Each row of a before or after table is a point. The points were changed in one or more steps. Then noise was added and the rows were shuffled. The steps act on columns, c1 being the first. Name the steps. A step turns or swaps two columns, mirrors them in a line or flattens them onto one, adds a multiple of one to another, or multiplies or shifts one. Angles are multiples of 10 degrees, from the lower column toward the higher: turns from -170 to 170, lines from 10 to 170 but not 90. Use the fewest steps. Two steps may share a column if one is a turn and the other turns, adds or multiplies; they go together, in the order done. Otherwise the lowest column goes first.

Before (10 x 3):
[[20,-6,-17],
[18,-27,5],
[22,-14,-9],
[10,11,8],
[-20,-13,36],
[3,37,-35],
[-47,12,54],
[15,51,-27],
[-45,2,10],
[-38,-13,37]]
After (10 x 3):
[[-3,28,-11],
[-22,93,31],
[36,-34,-23],
[-10,-67,-13],
[43,7,16],
[-24,-37,-4],
[67,29,-23],
[-22,-11,3],
[-28,128,17],
[53,-31,-17]]
Steps: turn c1 and c3 by -150 degrees; multiply c2 by 2.5

Before (10 x 6):
[[-19,39,-40,29,-13,6],
[28,-6,-52,27,35,69],
[19,-45,26,-1,27,21],
[55,-14,45,53,-36,-13],
[83,15,4,-25,-29,19],
[29,3,21,34,-35,-12],
[20,16,-46,-52,56,17],
[11,10,-37,18,-46,15],
[-21,-7,4,61,60,49],
[61,-6,35,-54,25,78]]
After (10 x 6):
[[63,-3,1,61,-15,-3],
[-63,15,8,-23,-62,1],
[-55,11,-40,23,21,-4],
[-11,37,-36,36,32,0],
[22,-47,23,0,-34,-4],
[-2,-7,-56,31,-38,1],
[0,-8,31,-51,-69,-4],
[-46,-17,48,56,-38,0],
[-37,1,20,37,-13,4],
[29,20,-47,-49,-45,-2]]
Steps: add 0.3 times c3 to c5; turn c1 and c5 by -120 degrees; multiply c6 by 0

Before (14 x 9):
[[69,-14,3,7,-5,7,-21,22,36],
[53,-24,-58,-6,140,35,-4,8,-9],
[21,-22,23,12,-3,-41,32,32,-27],
[20,11,12,9,-20,-50,47,34,20],
[-14,-7,5,34,18,40,-26,10,-23],
[-12,10,23,-1,-10,12,160,-22,-2],
[-5,11,-44,-30,3,-1,-34,-11,-8],
[9,-16,19,15,21,-59,-31,27,20],
[-15,-39,17,10,1,5,12,-3,-26],
[-21,-20,-9,-27,-19,4,4,-22,-18],
[-4,11,-131,-17,-8,-16,-24,5,-11],
[30,-82,10,25,-4,30,-27,-2,24],
[-6,-8,24,57,84,16,1,5,40],
[-15,-40,-25,-28,11,34,-10,74,26]]
After (14 x 9):
[[7,-10,-12,36,15,-44,-27,-21,27],
[-30,44,-23,-10,-15,-18,-12,-79,-8],
[10,69,10,48,5,-30,-22,-7,-36],
[-4,-6,23,-1,15,-17,160,16,8],
[6,-2,-80,-21,-105,14,-24,4,12],
[2,38,11,22,7,0,14,2,30],
[4,-12,21,5,-1,56,45,-28,-25],
[37,20,20,19,17,40,35,-24,5],
[5,-1,-32,-30,-31,1,-41,11,11],
[27,11,0,11,-1,-5,-22,-16,-75],
[-28,-13,-49,60,73,-18,1,-7,-30],
[-4,29,3,-21,-17,-9,9,26,28],
[47,20,-145,0,43,-32,-4,-12,-27],
[-6,8,-7,24,27,61,-34,-17,-18]]
Steps: mirror c1 and c9 in the line at 160 degrees; mirror c2 and c4 in the line at 100 degrees; turn c3 and c5 by 50 degrees; turn c6 and c8 by -170 degrees

Before (14 x 11):
[[4,7,-61,-17,10,68,-29,3,28,-39,-49],
[-17,-14,-21,67,-69,29,2,28,46,11,5],
[-39,28,9,33,35,-20,-13,16,-13,-45,-13],
[10,38,-16,36,18,4,-10,18,29,6,14],
[-32,76,-12,3,-28,21,-13,-40,-5,-10,61],
[-19,-24,-42,-29,22,77,-14,-17,-22,10,73],
[-37,77,-16,-40,16,48,18,29,26,-36,21],
[23,-14,-45,61,-29,12,8,45,-26,-30,20],
[26,-45,30,-4,30,27,25,8,6,-31,17],
[-15,46,63,58,-65,-14,10,-22,-31,58,-2],
[-6,-14,-4,-64,-52,8,-3,-13,36,46,58],
[14,-13,-51,41,36,77,6,18,19,34,10],
[-15,-11,-28,86,38,44,68,-33,7,6,-20],
[-1,-44,-20,-13,-22,33,86,10,-17,21,30]]
After (14 x 11):
[[11,35,-1,16,3,9,34,12,31,-22,15],
[-11,-19,26,-27,54,10,-58,-12,36,46,58],
[-14,-11,-50,92,-2,45,43,-35,5,-28,-20],
[-13,43,-70,-19,68,-10,43,-19,-27,55,-2],
[-14,-13,-7,40,29,32,65,26,41,65,4],
[-16,-22,51,8,9,75,-19,-14,-22,-22,75],
[3,-46,-30,72,26,32,-53,8,-15,13,29],
[17,-13,20,48,30,81,36,23,20,-40,13],
[-43,26,-7,-1,-51,-23,33,19,-11,-19,-14],
[23,-16,4,61,-25,9,49,42,-22,37,19],
[-36,75,16,10,-39,48,-43,27,24,-10,22],
[6,11,68,15,-39,69,-2,-2,28,0,-41],
[23,-44,-38,-7,-38,30,-17,3,1,-26,21],
[-33,77,15,-3,-5,16,10,-37,-5,29,62]]
Steps: turn c4 and c7 by 120 degrees; turn c3 and c4 by -140 degrees; turn c5 and c10 by -100 degrees

Before (13 x 14):
[[-16,-10,77,29,6,3,35,-57,1,19,-10,51,-17,-6],
[-13,-15,63,6,20,-28,53,-23,7,22,17,13,25,-21],
[-36,-17,35,2,-8,-25,-28,15,20,12,-56,14,10,-3],
[-14,6,39,51,18,14,65,-49,16,9,-35,0,2,-39],
[39,17,14,-10,11,-6,0,-17,38,-15,25,52,40,-21],
[8,-30,28,29,-31,-5,-13,28,40,14,-21,-4,22,59],
[36,-17,-13,-22,28,-5,21,-57,-33,-22,27,57,48,-12],
[27,-19,2,-14,20,-55,10,-34,36,-32,40,24,-9,8],
[-66,-13,30,15,-15,4,48,-59,20,29,26,25,-10,-29],
[-28,-13,53,0,-13,26,18,25,-2,-24,-28,14,-1,-2],
[2,27,-16,7,20,-56,-20,-7,-9,-25,63,42,18,15],
[-35,-1,56,26,-44,-24,64,-36,14,2,-31,28,9,-14],
[22,35,-12,-42,34,-43,-16,-22,38,-27,37,17,37,62]]
After (13 x 14):
[[37,7,11,-22,30,31,20,-96,-34,26,2,57,27,29],
[-46,-29,-35,50,-17,-67,44,-100,21,-2,19,24,-34,32],
[-6,35,-27,-7,22,65,-21,-48,-9,-13,-35,46,-20,54],
[-32,-22,-95,-1,8,-167,33,-97,-1,-1,7,52,-9,-8],
[26,20,-49,-15,21,23,8,-77,35,35,-20,25,-33,33],
[-12,-25,-103,6,23,-121,54,-64,8,0,14,12,6,22],
[45,40,-20,-1,36,50,-15,-61,39,-17,-72,20,28,13],
[-21,-19,-66,31,-8,-62,-29,-24,21,10,20,15,45,-52],
[-51,-7,-35,-15,20,-92,65,-89,16,-10,49,3,17,-22],
[-20,-26,-40,-24,-33,-59,-15,-12,39,14,-48,-3,50,-38],
[-15,16,-43,24,-12,-127,17,-16,-1,24,10,12,14,-29],
[32,21,-21,-29,10,-28,0,-59,40,-8,11,52,18,30],
[-40,-4,-91,17,-45,-111,62,-76,12,0,25,26,27,-23]]
Steps: mirror c1 and c4 in the line at 150 degrees; mirror c2 and c10 in the line at 150 degrees; multiply c3 by 2.5; turn c3 and c6 by -120 degrees; shift c8 by -40; turn c11 and c14 by 110 degrees; add -0.7 times c14 to c13

Before (14 x 20):
[[-11,26,-50,-23,7,41,-25,-41,-8,35,-27,-31,7,-30,2,-64,2,12,54,51],
[45,-19,-14,-78,-76,74,-32,1,43,26,-19,19,52,-14,-3,37,46,-16,12,-7],
[-36,34,-17,2,-10,-24,-41,35,52,18,-5,-18,-35,-49,26,-7,47,50,29,54],
[68,-74,-28,-26,-30,68,2,-67,-6,-27,4,-3,25,-42,24,10,-45,-4,51,-49],
[-39,-63,23,22,18,11,9,49,-18,6,-11,-33,26,40,38,49,-32,43,19,43],
[67,30,13,-67,-44,44,6,-36,-10,68,-1,-59,-37,-33,-3,24,-15,-16,0,-37],
[-22,-34,29,13,-61,17,33,-15,-39,51,3,27,-35,-9,-7,7,29,-14,5,-40],
[-31,21,29,17,32,11,-8,-33,14,9,20,43,4,39,-12,13,60,-39,-50,-1],
[-30,-38,-28,-34,-6,15,-14,-23,-46,0,21,-9,-37,-26,21,-24,57,-55,-1,26],
[27,-52,-60,15,-9,43,-39,-46,-18,23,-12,-63,-54,-16,-27,42,-41,-41,31,-31],
[10,28,21,-46,-76,22,46,43,-13,3,-81,-13,-42,54,19,-24,45,-9,-8,-12],
[7,-73,54,-27,27,18,-18,-33,33,16,-39,7,53,55,-23,-19,-50,-9,43,44],
[56,38,53,-8,-44,31,42,7,-14,-11,24,-6,41,-32,-9,20,49,-47,-12,22],
[-5,-23,33,-11,-33,23,78,49,34,68,-73,50,-19,-18,2,-71,-41,46,-41,4]]
After (14 x 20):
[[30,10,-60,14,-4,44,-6,-47,-13,30,-64,48,-15,-36,43,46,57,-37,30,-34],
[-27,-73,-32,-32,-1,11,-2,-29,-37,-7,-42,16,23,-17,-16,-26,-7,-57,-3,29],
[67,15,13,-65,-4,46,30,-37,-4,63,-34,45,-3,39,19,25,18,-14,1,-40],
[15,46,48,-25,5,20,-2,-29,36,17,51,-14,-41,-93,26,-17,25,-7,42,47],
[-41,29,21,29,-1,9,7,46,-12,6,28,48,-11,-79,-18,43,22,45,16,41],
[-7,-12,-52,-26,-11,32,-2,-46,-4,37,9,29,-31,36,3,-61,11,13,47,47],
[57,-40,56,-11,-3,32,11,3,-15,-15,42,2,26,44,9,24,-23,-45,-18,24],
[5,5,18,-48,3,18,21,47,-10,-1,-43,21,-82,-1,-16,-25,-79,-13,-7,-16],
[-34,-58,-19,1,7,-26,-11,31,53,16,-32,26,-4,61,-17,-8,-12,46,31,61],
[-37,-12,32,12,-3,10,2,-31,22,11,4,-35,22,1,1,10,-69,-44,-52,-4],
[46,-48,-17,-78,-4,77,-6,2,37,27,51,-16,-17,-6,-6,39,-15,-13,18,-6],
[-6,9,33,-14,-3,24,51,53,37,59,-21,-41,-72,-8,-15,-68,46,48,-43,3],
[68,-15,-22,-23,-1,67,-12,-67,-3,-25,22,15,10,-40,-19,4,86,-7,49,-51],
[-29,-39,30,14,0,14,30,-18,-36,39,-35,-27,-2,-22,0,6,0,-18,1,-35]]
Steps: turn c2 and c14 by 120 degrees; turn c2 and c17 by 130 degrees; multiply c5 by 0; multiply c7 by 0.4; turn c7 and c10 by -20 degrees; swap c11 and c13; turn c12 and c15 by -160 degrees
